Every row gives one point. The last column is the point's height on a tilted bowl or saddle (a function of degree 2), plus a little noise. Along how many of its main directions does it bend up, bend down or stay straight?

Points (11 x 3):
-54,143,101
-124,-82,34
4,85,35
-118,223,217
-257,-6,168
-141,164,168
443,-183,121
-144,216,223
28,-1,-23
-122,337,378
-86,183,154
Directions: 2 up, 0 down, 0 straight

Points:
279,76,169
73,365,56
151,393,-95
276,-20,360
51,107,124
-121,27,103
-90,154,169
45,-105,245
-275,71,117
-37,-2,135
Directions: 1 up, 1 down, 0 straight

Points, 10 rows:
-147,84,35
26,-30,49
235,-9,-60
111,194,310
-95,78,74
542,38,-348
178,13,15
38,-230,16
221,43,38
24,222,290
Directions: 1 up, 1 down, 0 straight

Points:
-363,312,-241,-171
196,-183,-312,447
267,-38,-14,217
-114,-260,-62,233
-115,20,-155,23
21,80,-94,44
25,193,-209,144
-418,257,-214,-147
-191,296,175,-119
116,-115,8,120
-167,-105,59,184
173,-32,88,86
103,117,-81,103
-156,192,-122,-77
120,-66,-18,110
Directions: 1 up, 0 down, 2 straight

Points (17 x 4):
21,141,128,-268
-110,-325,-1,-118
-261,-120,-39,-6
-129,-263,27,-118
63,-184,-183,-44
46,-2,-333,17
131,15,49,-194
-322,204,150,17
116,4,-29,-148
-482,12,-79,295
187,80,354,-363
-9,-83,31,-209
-119,25,54,-170
377,64,33,45
226,-324,24,-58
49,297,89,-265
-218,-73,124,-96
Directions: 1 up, 0 down, 2 straight

Points:
-59,-28,173,22
-235,133,42,-37
-109,-52,45,-52
139,-46,-139,-160
91,-257,-289,-392
69,109,222,36
-124,52,-322,-7
192,226,-71,-108
139,8,-39,-91
-110,-163,478,279
55,105,-128,-57
-141,-273,-259,-347
117,-8,315,167
99,-15,443,284
100,-50,-290,-207
258,-99,59,-65
51,-56,55,-26
-191,251,-138,82
Directions: 1 up, 2 down, 0 straight

Points:
217,80,-203,-177,254
337,-195,119,-16,327
86,-72,-170,266,189
24,195,192,-120,68
125,-170,-129,-551,246
-19,-118,233,-54,165
-314,-285,144,-46,219
-105,110,7,182,72
149,321,341,144,-78
110,322,66,-53,85
-79,-92,-101,99,67
212,-195,-146,-153,64
-203,194,-49,8,122
-240,-248,191,-241,264
-83,-182,130,-68,113
-182,-71,135,-107,122
92,228,65,-145,129
-147,40,-72,76,92
160,-262,95,-221,188
366,-151,-243,-84,199
-118,101,-8,-153,116
-62,-149,-148,-6,21
-93,-494,246,-164,331
96,-82,6,49,90
36,110,-56,111,100
110,58,-473,-95,341
26,-14,-155,58,96
Directions: 3 up, 1 down, 0 straight

Points:
-203,-216,-10,-148,230
-358,-80,172,-292,111
-274,175,17,-24,54
-97,-15,-200,25,165
-19,52,139,162,151
-174,101,-169,88,125
103,-191,51,-269,168
330,9,-58,-446,314
110,-152,230,340,-68
-238,249,-328,-2,-124
-51,139,-8,-17,148
230,-59,-96,-408,234
-104,-77,122,-5,203
166,-124,-27,-405,185
-231,100,228,84,195
-34,83,-246,-149,89
-96,-229,-1,-115,236
-43,-210,101,111,217
203,-28,-169,213,160
78,78,-115,-55,186
-185,24,-178,-67,78
107,-74,-86,-125,186
381,-410,-164,92,-34
139,235,-13,-120,219
-260,-58,-148,153,243
Directions: 1 up, 1 down, 2 straight

Points:
207,-113,115,-42,-74
267,-95,55,0,-91
-230,-111,40,84,-310
2,209,-93,-376,-149
-118,-230,-161,295,-426
-2,-204,236,-254,153
-14,127,7,-161,-108
-79,-97,-251,-51,-126
26,-70,-187,159,-134
464,-242,42,-33,-64
28,161,80,-211,-139
118,-203,-229,208,-139
170,-35,-612,-16,186
-134,-229,-89,136,-268
299,152,-171,48,114
-193,7,-69,-67,-183
-264,-176,-32,-114,-155
-118,96,-64,88,-141
14,-96,208,-270,-15
193,-16,-20,-262,-185
-84,101,55,199,-198
156,-133,260,-281,4
Directions: 1 up, 1 down, 2 straight

Points:
215,68,-197,-90,366,-116,-80
-348,45,-36,-168,-90,103,297
173,-122,38,226,10,75,80
280,-84,47,-175,179,-193,-27
270,148,89,0,-4,-278,117
-91,58,-86,-141,-260,-273,175
88,29,88,-208,-105,287,325
36,-88,202,99,-111,105,165
-51,0,-71,-66,194,-150,-79
-297,20,356,-405,102,-97,138
-153,-9,-251,46,33,28,123
-274,65,-78,344,197,65,155
69,-82,146,2,-131,-229,112
395,48,-187,-219,46,26,298
138,-259,-260,-7,49,163,202
-284,162,-140,-84,229,-206,176
-259,21,-143,61,111,-210,104
60,-349,30,279,325,-64,189
-97,-185,-192,-190,-42,153,161
39,38,305,221,35,-180,-4
73,12,20,-398,71,-36,132
21,147,-81,-219,-3,-46,158
-188,169,-401,372,-213,-44,40
382,182,47,119,114,-446,169
-28,163,405,-140,3,-117,139
-258,-146,97,211,202,154,249
184,91,120,83,-101,49,90
28,136,-134,258,-292,-103,-35
-29,142,-159,201,-32,1,-29
-261,130,-240,187,-300,92,47
-35,248,40,130,-98,4,41
16,206,201,-224,-14,-55,176
-268,-190,253,603,226,25,608
-71,149,-326,195,89,137,165
-183,70,162,-250,-219,53,287
-5,75,41,54,-185,30,52
-100,7,-289,-181,-216,-258,248
130,-108,238,-256,89,16,5
137,245,-267,166,134,287,179
-258,-15,61,133,-60,-211,59
-65,-95,-72,175,50,-173,12
-72,20,11,309,144,16,-50
4,-173,-116,80,-362,-75,-12
55,-12,14,137,241,6,-177
213,-199,-42,-139,-31,-67,108
-30,29,-83,90,182,221,74
-421,-157,-8,-241,196,87,313
123,-30,-145,391,269,-142,-50
Directions: 4 up, 1 down, 1 straight

Points (47 x 7):
175,169,163,-97,131,81,256
103,149,-127,-297,-226,-85,-193
48,-165,83,117,-162,-185,180
-26,-143,318,125,158,503,-159
-78,119,-3,199,-184,-230,-30
-116,-48,257,300,15,11,-113
96,-240,-74,230,465,37,-96
-106,-43,-333,392,291,-288,-116
-124,505,-289,53,-38,-126,233
74,114,20,-196,-274,70,1
59,-71,-45,200,-284,54,242
185,-259,521,-256,124,-72,344
205,262,95,-32,-168,157,300
38,-28,201,18,-216,-123,119
-93,-190,-127,-5,-20,105,-48
-38,63,-94,-144,280,121,46
43,403,-127,-269,-20,-188,107
207,254,250,-85,-118,53,229
36,-236,21,241,-222,188,349
-210,-204,200,64,-360,-172,488
-252,-166,25,-161,40,-267,106
93,125,-129,204,20,-82,59
187,-355,72,-112,212,140,71
196,162,-154,284,75,69,245
-253,141,-164,26,-309,-205,-183
40,61,32,205,84,-125,18
-28,-227,-16,439,110,-139,-130
86,-128,-102,182,-124,-252,83
-79,275,309,14,-177,119,25
-103,113,-90,-134,96,-257,-8
123,-275,-144,-55,72,162,69
161,-53,-63,-91,-30,185,115
-66,-33,-102,-65,-327,65,79
20,-67,-101,-151,185,-178,-29
-69,24,-193,104,174,73,-85
-16,-48,-316,-77,-31,-1,-131
-118,-127,52,69,175,-131,12
202,43,-37,73,-126,-85,114
-78,-86,-356,-70,257,-454,-14
9,-1,-95,-104,-350,-233,-31
-377,-142,108,-29,-106,-89,91
-88,-153,91,-33,57,6,-23
-97,-30,-125,200,-56,-81,-94
359,-15,50,29,277,8,292
147,-124,226,188,-278,305,422
88,8,111,1,173,-11,81
160,-104,269,-336,59,-324,190
Directions: 2 up, 1 down, 3 straight

Points:
177,40,-38,-16,-238,-69,6
305,-66,-458,131,58,-128,-223
-72,139,20,271,-78,-290,-37
-82,163,154,205,144,-105,-72
-224,-130,-95,-81,-374,-297,-150
-229,163,-172,169,-114,198,-160
129,-183,-317,98,-77,415,-311
-101,-81,-137,380,0,-71,-85
-106,8,218,68,-7,-79,-25
-69,376,53,-164,-89,95,-130
129,-48,-401,-131,229,227,-381
-97,171,489,-229,-58,31,-297
41,18,87,18,65,73,-39
64,6,-45,-17,-184,-276,5
-42,114,330,-30,-28,283,-154
-104,11,-2,-62,190,27,-141
-187,-212,-92,-63,3,-51,-121
-178,-196,246,103,42,98,-63
-291,-435,-224,114,148,8,-304
23,55,-106,-103,-309,278,-115
196,-73,-172,29,-25,-48,-50
-69,-39,-130,-55,-185,-47,-23
-2,-34,-64,207,-361,-50,-31
147,-206,-36,-260,212,11,-281
156,258,59,84,-227,154,-27
158,147,187,296,-159,-134,7
-187,219,-113,-123,-20,116,-147
186,96,-30,102,-122,57,1
247,80,2,-38,116,-9,-92
-76,101,-186,-51,-275,-205,-1
-422,45,-54,-74,127,-320,-290
-43,-7,142,-174,224,25,-213
337,66,-153,-89,50,98,-169
-321,389,-342,-158,194,-157,-332
-259,-119,250,-142,-10,260,-252
138,-126,125,163,4,33,13
-244,-241,95,138,-37,315,-145
521,-189,-84,-128,-452,26,-383
-18,-108,-124,-73,-212,-276,-45
-74,-123,165,238,261,-117,-72
-250,174,355,146,162,-357,-272
222,54,-245,-5,249,195,-277
242,-166,-4,236,50,50,-42
83,118,149,-79,-1,106,-73
-88,101,-70,-60,133,73,-128
Directions: 0 up, 5 down, 1 straight

Points:
-177,-460,73,-96,-163,26,0,0,57
-70,-10,-80,-14,-55,-50,13,-20,-88
-127,144,-157,110,145,-149,-111,-275,5
90,59,-189,205,-168,-96,-46,243,-251
33,-59,-111,-38,24,-49,80,98,-107
-323,-57,-20,-20,169,-76,-521,282,409
-226,-73,29,-352,33,63,-61,74,55
-356,282,-5,-172,-218,-122,115,-121,13
112,-483,-252,-25,-197,-149,-21,-82,155
-42,69,-106,-125,97,-202,172,-432,188
-76,152,-75,-110,-77,-63,4,-447,217
153,77,-102,143,-95,-247,-271,-42,-82
-182,-139,-153,210,-105,-48,11,-68,-46
-236,4,188,-299,256,125,-169,-322,-157
44,-133,-142,-62,16,-56,-232,-30,-16
-87,-44,198,-204,264,-82,105,317,193
231,28,224,-8,-96,260,95,53,-274
180,-206,219,64,-217,183,-45,-60,-96
3,-22,185,0,-45,115,-41,-306,-136
30,313,-108,126,98,-27,-256,-54,-94
-308,-410,194,13,54,185,-12,-11,-5
-252,141,204,-186,253,-79,-206,-182,-148
-259,82,-88,41,41,45,-24,-128,-37
175,41,134,38,-107,-384,-119,24,-219
253,-52,62,-194,-24,72,-195,200,-175
251,219,-42,-16,-76,-134,95,178,-243
-241,52,284,-75,143,47,-134,-164,-229
-175,-12,126,152,-77,63,4,39,-185
-389,139,95,-61,-270,-142,360,120,-218
178,-380,-13,557,-187,58,-312,-335,523
187,85,-81,-146,122,-182,157,-155,-1
-290,82,-347,-38,-282,148,-389,86,170
84,-426,73,19,140,273,300,85,69
-181,205,-216,-248,-207,-34,-25,20,27
172,309,-62,-59,-3,-29,83,294,-232
24,95,273,-228,201,117,-107,-372,-317
60,-16,-130,293,-160,66,-276,16,-22
50,7,22,-145,-266,146,-8,55,-213
-233,-9,276,39,205,1,-225,-125,-239
-628,42,86,-41,-189,-40,-162,86,-24
-80,360,-145,172,331,-40,-130,-32,-42
25,-66,37,-198,46,-110,285,-56,54
278,243,-150,77,-162,-75,-263,-342,132
-302,-264,95,-199,41,-172,136,145,43
149,-149,-268,20,46,-92,364,211,-185
-142,99,-117,-124,-115,-55,-213,-5,-7
-219,244,-339,-280,-129,-250,29,-122,256
181,-273,-36,-205,-13,-364,-21,-347,48
118,-84,-204,-196,118,-101,195,-100,85
-273,19,-82,97,-56,363,5,132,-233
-98,331,224,111,80,-168,-94,-188,-294
-111,152,-358,26,-82,-183,84,-311,263
104,180,47,92,-181,20,136,-68,-149
-276,219,-7,307,309,-240,161,-144,-339
-237,-92,152,120,-66,-104,267,-72,-110
11,-34,-56,-262,-1,-162,-313,-104,-30
-30,-165,211,150,-243,50,267,-69,35
29,18,-242,-346,211,-28,131,40,222
-275,-171,-213,145,-243,289,475,-214,103
255,193,-196,67,-6,23,-176,-100,-86
-52,123,146,-37,78,113,-80,275,-130
56,-4,42,87,-18,12,-143,4,-169
510,-76,-33,-72,60,-205,105,-307,53
234,34,90,-160,-67,-57,-154,-166,-171
210,-26,153,-124,67,301,-78,-138,-324
24,108,-139,39,-20,84,208,-54,-106
89,43,-10,-305,-39,269,352,78,-15
-40,180,63,-80,175,162,-151,75,-131
340,34,-165,-238,87,-101,-191,75,-62
Directions: 3 up, 2 down, 3 straight
